Each row is a point. Each copy is the shape, with its points in the same order, stretched, turned, moved and blurred by noise. Some copies are also mirrored. Which?
In the rows, 128 means zero.

Shape, 7 rows:
[[125 161]
 [145  61]
 [119 121]
 [140 118]
 [ 99 178]
 [119 117]
 [ 64 129]]
Copy 1 (7 x 2):
[[121 180]
 [122  58]
 [105 134]
 [132 123]
 [ 97 201]
 [108 127]
 [ 39 153]]
Copy 1 is: only turned
Copy 2 (7 x 2):
[[ 85 116]
 [198 111]
 [128  98]
 [137 120]
 [ 63  86]
 [136  97]
 [111  49]]
Copy 2 is: only turned
Copy 3 (7 x 2):
[[149 162]
 [ 41 122]
 [115 127]
 [ 99 154]
 [195 144]
 [116 122]
 [159  72]]
Copy 3 is: mirrored
Copy 4, 7 rows:
[[153 137]
 [ 70 103]
 [118 137]
 [114 118]
 [163 168]
 [114 141]
 [119 202]]
Copy 4 is: only turned

Shape, 6 rows:
[[ 85 157 182]
 [183 142 177]
 [169 112 141]
 [100 161 109]
 [123 124  82]
 [ 98 151 111]]
Copy 1:
[[156  93 197]
 [192  64 111]
 [168 112  95]
 [ 91 105 146]
 [ 88 136 101]
 [ 97 115 144]]
Copy 1 is: mirrored
Copy 2:
[[135 119  56]
 [214  92 133]
 [163 109 152]
 [123 191  98]
 [105 187 145]
 [115 182  98]]
Copy 2 is: mirrored
Copy 3 (6 x 3):
[[ 51  96  95]
 [ 96 109 207]
 [148 110 177]
 [112 161  86]
 [169 159 100]
 [117 149  88]]
Copy 3 is: only turned
Copy 4:
[[ 65 117 144]
 [155  70 164]
 [163  99 132]
 [105 161 152]
 [156 170 111]
 [110 169 137]]
Copy 4 is: only turned

Shape (9 x 4):
[[189 117 139 158]
 [ 86 196 115  99]
 [164 190 114 173]
 [ 85 104 152 159]
 [166 115 147 139]
 [107 124 109  93]
 [ 91 173 171 144]
 [193 111 112 147]
 [ 94  95 118  97]]
Copy 1:
[[112 222 123 147]
 [ 77  77 150 103]
 [ 62 191 107 132]
 [129  94 111 185]
 [113 189 139 154]
 [129 101 135 117]
 [ 68  88 145 171]
 [118 229 107 127]
 [157  83 131 131]]
Copy 1 is: only turned
Copy 2 (9 x 4):
[[100 146  84 182]
 [119 126  76  66]
 [ 69 156  57 131]
 [ 99 137 149 116]
 [117 143  97 168]
 [131  86 104 110]
 [110 168 102  93]
 [ 94 118  79 179]
 [134  86 132 116]]
Copy 2 is: only turned
Copy 3 (9 x 4):
[[174 163  65 157]
 [118 163 208 106]
 [190 182 154 161]
 [143  70 122 134]
 [153 152  76 141]
 [127 141 129  76]
 [117 122 163 156]
 [183 168  66 135]
 [130  99 114  82]]
Copy 3 is: mirrored
Copy 4:
[[158  80 136 173]
 [174 207 122  74]
 [209 155 113 172]
 [ 86 162 135 152]
 [150  95 145 146]
 [123 152 113  75]
 [156 202 165 134]
 [157  76 102 158]
 [ 89 127 118  84]]
Copy 4 is: only turned

Shape, 11 rows:
[[129  82  80 146  87 145]
 [154 192 167 120 184 113]
 [111 159  98 160  86 150]
 [183  66 115 135 169 171]
 [136 162 163  77  60 127]
 [ 90  95 118 151  95 117]
 [ 98 140 123 141 169 164]
 [162 140 179  95 155 123]
 [101  79 206 181 143 146]
 [175  65 101 144 150 148]
 [ 77 128  84 133  75 138]]
Copy 1, 11 rows:
[[107 104  74  80 124 118]
 [190 145 207 199 136 147]
 [100 146  97 143 135  89]
 [163 115 112  95 131 218]
 [152 161 126 145  48  85]
 [ 89  77 121 114 102 100]
 [110 144 169 129 131 156]
 [188 132 178 160  86 163]
 [ 96  50 146 180  63 192]
 [156  98 101  93 140 189]
 [ 77 133 111  93 113  66]]
Copy 1 is: only turned
Copy 2:
[[171 118 103 150  98  99]
 [ 66 188 142 131 180 188]
 [163 146 117 104 160 114]
 [142 142  89 209 101 182]
 [137 123 162  66 104 160]
 [138 109 144 142 142  93]
 [105 130 106 157 198 159]
 [ 92 150 153 138 129 194]
 [138 119 202 177 203 150]
 [146 140  94 202  88 149]
 [145 101 110 108 144  87]]
Copy 2 is: mirrored
Copy 3:
[[150  78  92 141 137  86]
 [110 160 185  98 131 152]
 [124 130 101 165 119  91]
 [181  78 129 108 129 164]
 [ 44 110 142 127 112 102]
 [119  92 107 155 178  78]
 [140 149 116 135 161 160]
 [ 91 112 177  88 130 156]
 [133  78 160 185 172 171]
 [188  81 128 108 127 137]
 [117 110  78 152 170  75]]
Copy 3 is: only turned
Copy 4:
[[ 90  93 101  85 123  97]
 [135 155 125 228 164 138]
 [ 56 160 106 121  99 126]
 [138  37  75 156 146 112]
 [159 182 161 119  90  78]
 [ 75 105 140 115 126 123]
 [ 93 122 102 161 142 185]
 [168 124 141 185 149 116]
 [ 75  47 168 188  98 155]
 [122  48  83 137 156  99]
 [ 75 154 123  78 115 132]]
Copy 4 is: only turned

Shape:
[[ 81 111 158 169 120 190 102 143 178]
 [146 142 115 143 107 166 153 117 100]
 [146 130 104  60 145  55  49 154  94]
 [147 162 105 102 103 130 168  90 156]
 [ 85  88 164 160 112 204 143 108 123]
 [135 161 151 100 109  66 116 137  82]
 [ 89  73 151 100 136 188 105 127 117]
 [ 50 117 142 101  99 184 153 145 137]
 [132 100 106 118  60  97 136 120 131]
 [142 153 107 135  82 143 178 151 110]
 [101 132 147  89 141  63  98 101  79]
 [ 59  83 110 163 151 170 152 138 145]
 [166 107 162  56 157  30 108 159 108]]
Copy 1 (13 x 9):
[[109 146 165 194 103 184  72 130 134]
 [ 98 151 124 148  97 136 165  71 103]
 [186 130 124 107 186  60  84  61 104]
 [ 84 166 118 138 111  83 176 108 148]
 [ 65 135 143 162  77 189  93  79 118]
 [107 125 135 130 174  73 129  77  75]
 [105 129 131 121  95 163  57  84 128]
 [ 77 141  95 143  92 157  87 145 106]
 [ 98 109 111 171  94  64 122  79 122]
 [100 127 110 152  93 113 180 113  89]
 [ 97 134 120 125 190  77  87  42 103]
 [ 96 115  93 180 110 190 100 108 152]
 [142  62 146  83 185  48 100  88 123]]
Copy 1 is: only turned
Copy 2 (13 x 9):
[[ 81 117 149 103 112 221  89 102  90]
 [169 121 104 128 116 152 154 126 116]
 [177 152 147  41 107  34 104 103 134]
 [150  93  66 116  97 137 139 120 167]
 [ 97  85 145 134 106 217 157 119  71]
 [136 179 119  91  81  90 151 134 120]
 [102  75 160  74 116 177 143 113  74]
 [ 83  86  98  84 120 186 144  98  51]
 [150 101 103 133  52  86  98 133  87]
 [172 142  64 131  95 146 138 154 106]
 [110 135 159  90 110  77 167 102 121]
 [ 91  86 117 136 176 188 108 121  49]
 [122 139 159  60 104  48 122 164 133]]
Copy 2 is: only turned

Shape (15 x 11):
[[148 191  90 138  77 111 161  66  90 110 177]
 [120 120  82 126 117  92 168 116 108 119 231]
 [110 111 130 148 116 156  72 161 100 108 136]
 [ 91  66 121 162  94 146 115 139 122 102 131]
 [144 129 129 121 127 115 166  85  71 141 226]
 [138 139  94 110 135  98 124  48 130 133 184]
 [ 94  92  91 140 128 119 114 143  82 137  96]
 [ 91 147 131  67 176 126 154 108 136  94 102]
 [131 129 154 103 169  80 159 118 136  96 106]
 [110 127 177  57 175  80 144 130 149 141  75]
 [144 123 137 104 214 133 153 145 150 126  75]
 [123 126  94 112 113 104  87 158 114  96 120]
 [159  71 152  95 161 130 159 143 149 131  96]
 [145 125  87  86  97 131 144  89  80 105 178]
 [109 114 110 132 100 164 121 169 139 151 121]]
Copy 1 (15 x 11):
[[ 70 144 125 143 197  42 134 111 133 103  60]
 [127 157 144 158 114  20  88  94 148 108 133]
 [124 141 189 109 137 184  92 108 130 164 182]
 [176 158 157 100 101 168  83  81 109 115 146]
 [ 81 136 115 149 162   7  80 115 111 137 148]
 [127 104 103 139 165  18 134  98 140  94 127]
 [133 178 137 180 135 193 120  96 115 110 179]
 [104 124  91 200 149 136  79 156 175 101 107]
 [ 95 131 126 171 116 106 104 183 156  81 131]
 [ 77 106  88 180  94 159 106 164 173 123 146]
 [128 123 106 213 119 143 131 196 121 135 150]
 [115 168 176 134 124 165 126 134 182 120 153]
 [150 147  93 148  79 129 119 181 112 138 140]
 [109 178 103 138 170  62 102 129 149 118 105]
 [145 136 135 135  97 186 122  81 119 188 125]]
Copy 1 is: mirrored
Copy 2 (15 x 11):
[[152 208 103 155 167 104 125 108 188 184 155]
 [165 130  78 113 192  86 129 108 150 174 153]
 [142 106 107  65 143 166  83 112 117 104 116]
 [122  77 101  62 133 145  90  98  94 118 169]
 [199 180 108  87 173  93 143  97 120 177 128]
 [148 164  87 174 173 118 156 136 140 163 146]
 [102 105 112  71 127 117 114 154 133  79 125]
 [104 106 163 157 184 142 180 124 141  77  89]
 [132 105 150 171 139 119 139 105 137  95  90]
 [ 93 106 181 165 144 125 151 140 114  73  35]
 [117  87 183 130 112 159 172 160 140  97  81]
 [102  98  89 133 148 143 100 123 159  98 107]
 [100  81 164  98  99 142 144 109 100 135  82]
 [113 173  88 103 161 122 161  86 155 161 127]
 [ 83  95 130  72 139 141  83 154 135 134 132]]
Copy 2 is: only turned
Copy 3, 15 rows:
[[ 81 240 192 118 123 128  67 136 152 119 148]
 [124 189 158 183 108 153  88 158 127 133 167]
 [120 112 122  96 149 192  69 101 113 149 147]
 [123 112 101 111 118 137  82 122  80 170 142]
 [114 200 187 138  94 171 108 138 123 123 193]
 [111 181 175 180 147 118 123 108 149 158 186]
 [136 150 136  88 168 177 112 143  88 149 117]
 [105 152 104 132 157 119 157  98 121  82 129]
 [100 115 114 123 158 107 165 143 141  95 142]
 [ 87 107 111 135 165 140 210 105 151 110 119]
 [156  79 113 128 154 113 170 118 125  64 103]
 [ 99 120 129 142 186 175  83 140 122 131 118]
 [132  48 127 140 111 110 164 112  95 111 120]
 [ 87 186 184 149 126 160  82 105  92 129 152]
 [141 116 114 131 104 159  86 107 111 158  89]]
Copy 3 is: mirrored
Copy 4:
[[143 217 103 123  52 170  97 141 234 115 136]
 [115 167 166 129 123 115  90 152 246  52 171]
 [ 99 146 122 155 175 131 137 127 129 188 169]
 [100 160 103 154 200 119 150 135 128 112 195]
 [112 167 179 133  99 140 116 104 238  98 189]
 [164 103 132 141  90 173 129 145 204 113 154]
 [122 138 111 103 177  91 186 169 135 145 168]
 [159 108 160  87 123 152 136 154  78  99 129]
 [161 113 129  77 136 128 111 107 117 112 121]
 [136  49 137  65 111  97 152 120  70 124 101]
 [180  84 176 107 163  95 135  98  75 140 107]
 [135 128  95 115 139 105 104 168 143 165 147]
 [156  84 154 121 159  63 123  85  87 117 163]
 [146 162 136 127  84 132 101 161 190 110 209]
 [ 96 138 138 161 142  74 142 140 124 132 134]]
Copy 4 is: only turned

Shape (15 x 12):
[[117 122 120 140 112 140 150 142 112 130 151  92]
 [144 126 161 156 112 173 143 134 115 130 155  78]
 [121 124 127  55 153 136 151 133 124 136 151 134]
 [112 117 117 146 142 141 154 135 148 128 139 133]
 [121 115 123 152 157 180 125 144 125 144 118 133]
 [153 109 132 156 111 112 140 137 109 137 151 122]
 [117 121 140 133 132 122 152 164 117 139 151 139]
 [109 121 143 125 119 112 128 120 125 125  48 136]
 [150 125 127 137 105 113 114 133 117 146 150 121]
 [127 133 139 125 116 123 101 131 127 108 149 122]
 [115 142 132 157 224 138  84 130 163 137 139 102]
 [110 134 138 131 117 128 137 134 153 148 115 126]
 [106 134 131 138 111 124 143 125 106 145 137 130]
 [142 140 123 105 120 125 137 157 114 132 128 114]
 [149 165 129 153 113 115 147 127 110 117 151 125]]
Copy 1:
[[116 121 106 135 127 117 117 109 139 123 148 103]
 [118 130 118 156 154 149 107 122 146 116 162  77]
 [ 85 172 113  89 123 135 127 151 167 125 145 153]
 [144 128  94 125 109 129 114 144 138 113 146 124]
 [150 123 121 122 109 131 146 174 149 104 147  94]
 [113 106 110 164 124 147 121 103 121 119 138 142]
 [103 126  98 136 109 131 121 133 121 106 136 127]
 [139 143 175 103 106 124 137 119 112 106 106 135]
 [110 116 117 154 132 136 135 109 138 118 107 145]
 [115 127 127 147 143 122 107 134 147 141 100 133]
 [174 174 125 191  98 112 122 190 192 119 132  97]
 [137 142 119 115 123 130 128 129 132 102 109 117]
 [108 119 126 128 129 104 130 123 118 100 128 136]
 [107 151 113 123 126 135 143 120 138 140 125 122]
 [125 129 102 164 154 132 134 124 112 133 129 145]]
Copy 1 is: only turned
Copy 2 (15 x 12):
[[102 104  97 149 133 115 125 155 157 111 127 144]
 [ 95  85 143 124 138 118 103 181 155 117 147 153]
 [ 75 163  99 147 131 139 134 129  81 116 157 134]
 [114 104 121 113 137 113 155 123 141 120 131 129]
 [136  85 137 100 136  90 125 148 106 126 141 124]
 [138 103 127 161 131 149 127 144 162 133 118 167]
 [139 119 103 139 119 110 140 135 144 136 154 158]
 [111 156 138 131  96  99 127 148 111 180  75 113]
 [131 120 115 146 131 157 102 141 156 127 115 152]
 [108 138 117  98 132 131 111 137 150 120 108 168]
 [106  69 135  59 125  96  98  45 109 109 136 136]
 [107 130 112 117 117 119 117 138 147 147 126 102]
 [125 129 119 143 103 123 132 154 150 114 124 139]
 [114 144  96 161 143 114 106 136 127 132 131 140]
 [131 132 146 150 140 127 127 129 171  90 125 170]]
Copy 2 is: mirrored
Copy 3 (15 x 12):
[[141 149 128 148 106 123 151 132 121 136 164 144]
 [137 131 132 178 139 144 149 152 113  95 160 133]
 [ 83 128 123 116  99 129 169 103 132 152 107  84]
 [148  98 114 122 100 107 132 121 137 132 135 147]
 [137  96  97 133 106 126 121  98 117  90 157 149]
 [156 143 109 125 133 140 154 149 125 131 144 157]
 [114 120  86 122  98 130 154 141 123 151 146 146]
 [ 96 152 123  64  88 120 111 159 139  77 149 153]
 [130 157 107 120 154 141 140 128 131 138 142 161]
 [110 152  93 135 145 120 117 130 156 125 136 147]
 [160  87  86 138 151 137  58  95 137 137 193 104]
 [ 99 124 122  98 118 123 122 136 136 127 151 158]
 [115 141 105 115 119 102 137 129 101 136 162 153]
 [105 167 124 122  97 160 148 131 124 132 131 140]
 [144 155 106 138 126 133 119 150  89 141 127 154]]
Copy 3 is: only turned
Copy 4:
[[140 129 155 128 158 133 153 152  87 146 143 114]
 [139 137 178 118 165 187 151 136 100 110 166 112]
 [ 98 154 138 102 175  81 145 147 169 147 142 130]
 [144 126 145 111 144 113 183 130 111 135 109 101]
 [101 132 125 127 142 153 180 112 112 119 131  72]
 [132 100 169 144 112 124 151 154  99 123 125 130]
 [107 141 163 127 129  94 158 149  98 115 112 124]
 [143 123  97 145 126 127  89 128 136 111  78  82]
 [129 111 146 129 101 135 139 152 105 143 135 136]
 [143 127 117 115 119 126 135 135 104 120 139 150]
 [118 155 140  91 115 105 174   7 107 146 136 110]
 [145 144 137  99 127 127 136 140 116 134 105  95]
 [120 124 144 124 138 131 137 156  98 146 103 129]
 [118 155 134 145 133 115 133 154 123 138 137 120]
 [146 140 154 152 117 145 156 150 105 139 107 166]]
Copy 4 is: only turned
